Rows are points. Any point is a mix of the corners, with weights that add up to 1. It lies inside the corners' shape when no weight is negative. Say inside or outside, and name the corners with a negative weight.
(in the rows, 128 means zero)

Corners:
(1): [177 111]
(2): [113 112]
(3): [ 73 144]
Points:
[170  99] => outside (3)
[ 91 117] => outside (1)
[ 57 138] => outside (1)
[100 132] => inside

Corners:
(1): [136 118 151 135 196 157  93  93]
(2): [180  43 121 193 107 191 150  90]
(3): [ 95 135  57  80  71 153 135 140]
(4): [198 151 154 126 173 103 131 145]
(5): [ 78  70  70 108  85 147 222 126]
(6): [113 123  66 155 117 138 145 154]
(7): [ 84 144 131 108  63 116 123 139]
(8): [184 142 153 133  92 189 128 204]
(9): [162 164 164 166 111 142 159  80]
Points:
[152  95 130 155 134 166 130 106] => inside
[156 114 123 134  93 146 154 127] => outside (1, 6)
[130 119 112 127 124 135 148 115] => outside (8)
[146 125 128 184 113 169 107 141] => outside (3, 4, 5)

Corners:
(1): [151 136 174 113 123 176 161 161 110 153  91 125 132 171]
(2): [161 175 175 133 166 177 136 132 141 135 147 189 119 124]
(3): [ 97  83 104 159 150 159  72 159 126  98 158  95 155 114]
(4): [193  74 169 124 160 103 107 103 136  96 124 159 163 136]
(5): [111 160  99  74  96 109 145 167 149 142  41 122  53 118]
(6): [ 83 187 125  68  83  84 155 183 203 157 103 120 128 142]
(7): [110  69 111 108 152 156  73  89 138 120 217  70 110 124]
(8): [121  85  58 199 108 175  86 105 173 131 184  85 108 135]
(9): [ 80  96 127 137 188 129  81  70 131  91 151 104 115 173]
(10): [144 183 100  85 156  65 193 198 168 197  33  83 112 113]
(11): [ 73 162 109 104  84  72 158 166  96 152  90  65 120  95]
(12): [ 46  78 122 133 146 143  90  91 189 166 133  92 125 104]
(13): [ 73  54 104 144 175 142 101 116 113 143 173 150 137 171]
(14): [128  97 113 108 185 196 115  59 126  73 189 141 178 134]
(15): [158 233 134  29 115  96 120 140 123 162  58 130 137 124]
Points:
[ 68  74  95 132 115 129  83 100 152 105 171  95 118 131] => outside (1, 2, 10, 15)
[116 127 129 105 141 131 127 121 144 140 129 128 129 140] => outside (3)
[130 119 129 115 133 161 107 115 167 125 137 133 123 123] => outside (9, 10, 11, 13)
[104  70 109 142 143 128 104 131 130 133 127  78 114 142] => outside (2, 6, 14, 15)
[103 113 129 118 140 136 126 116 159 163 137 103 137 125] => outside (3, 5, 9)
[119 132 126 114 139 127 127 139 136 135 107 123 133 136] => outside (7)

Corners:
(1): [137 182 162 128 158  86  85  85 135 163  89 159 143 141 137 111 124 125
 101 160]
(2): [ 93 137 127 115 158  75 127 113  98 100 107 124  91 170 126 109 162 186
 138 114]
(3): [ 96  34 141 149 148 118 140 149 113 102 108 121 109 154 134 143 136 138
  78 159]
(4): [157 135  43 109 172 124 119 104 168 105 177 116  73  89 206 147 147 123
 199  82]
(5): [ 89  79 180 239 158  97 111  84 133  98 171  97 120  95  53  86 135 126
  96  85]
(6): [116  79 117 172 149 114 158 113 102 109 194 123 206 133 129 151  62 121
 115 121]
(7): [ 94 152 180 166  90  82 127 123 131  99 128 132 109  73  69  83 102 118
 134 144]
(8): [143 148  81 103  69 126 108  57  63 131 175 130 126  51 197  57 107 134
 170 129]
(9): [132 121  83 166 152  98  71 121 150 140 116 110 136 156  97 159 108  69
 116  91]
(10): [124 184 109 104 130 153  83 143 134  78 160 169  93 106  98  88  94 102
  92 147]
(11): [119  70 137 156 116  95 152 159 186  97  78 122 171  94 160  20  51 190
 222 160]
(12): [185 158  68 135 103  91 131 113 117 110 136 134 207  66 131  68 110 120
 179 162]
(13): [ 89  47  90 119 118 159 135 175 136 177 171  98 145 115  64  84  71  61
  55  95]
(14): [139 185  76 104 151 131 107 134 153 140 116 243 142 156  90 167 129 126
  89  71]
(15): [134 114 147 174 128 167 123 156  55 124 101 127 114 163 126 145 101 150
  99 197]
(16): [ 98 108 122 131 206 112  93 177 162 145  96 196 148 127 101 119  63 105
 124  99]
(17): [172 207 135 111  97 166  78 246 135  46 191 194  80 151 169 140 196 167
 126 146]
(18): [134 152  77 129 157 115 106 168 128 124 197 195  65 150 136 130 123 152
  83 135]
(19): [120 114 175  93 119  70  74 111 110 101 171 147 130 137  60 120 100 177
 105 159]
(20): [ 98 124 116 121 123 171 131 177 148 146 177 194 109 148 174 119 139 102
 181 174]
(21): [ 75 162 109 179 177  85 117 120 139 112 172 140 142 126 175 164 140 212
 156 126]
Points:
[122 117 110 138 133 125 112 149 131 125 148 139 127 130 116 116 109 120
 113 126] => inside
[122 113 138 119 152 107 114 181 138 105 117 169 153 161 111 117  92 176
 104 164] => outside (4, 5, 7, 8, 9, 20)
[121  94 106 128 144 122 120 122 131 140 122 137 141 127 115  96  87 112
 116 129] => outside (7, 17, 21)
[130 156 106 107 132 103 104 139 143 116 150 172 131 123 121 115 112 140
 136 122] => outside (3, 5, 15)
[169 186  98 136 147 130  91 147 151  84 183 178 117 142 164 153 149 155
 153 143] => outside (2, 3, 7, 8, 13, 16)
[118 113 100 134 157  89 113  98 137 123 148 136 149 110 113 105  96 130
 119 111] => outside (7, 15, 17, 20)
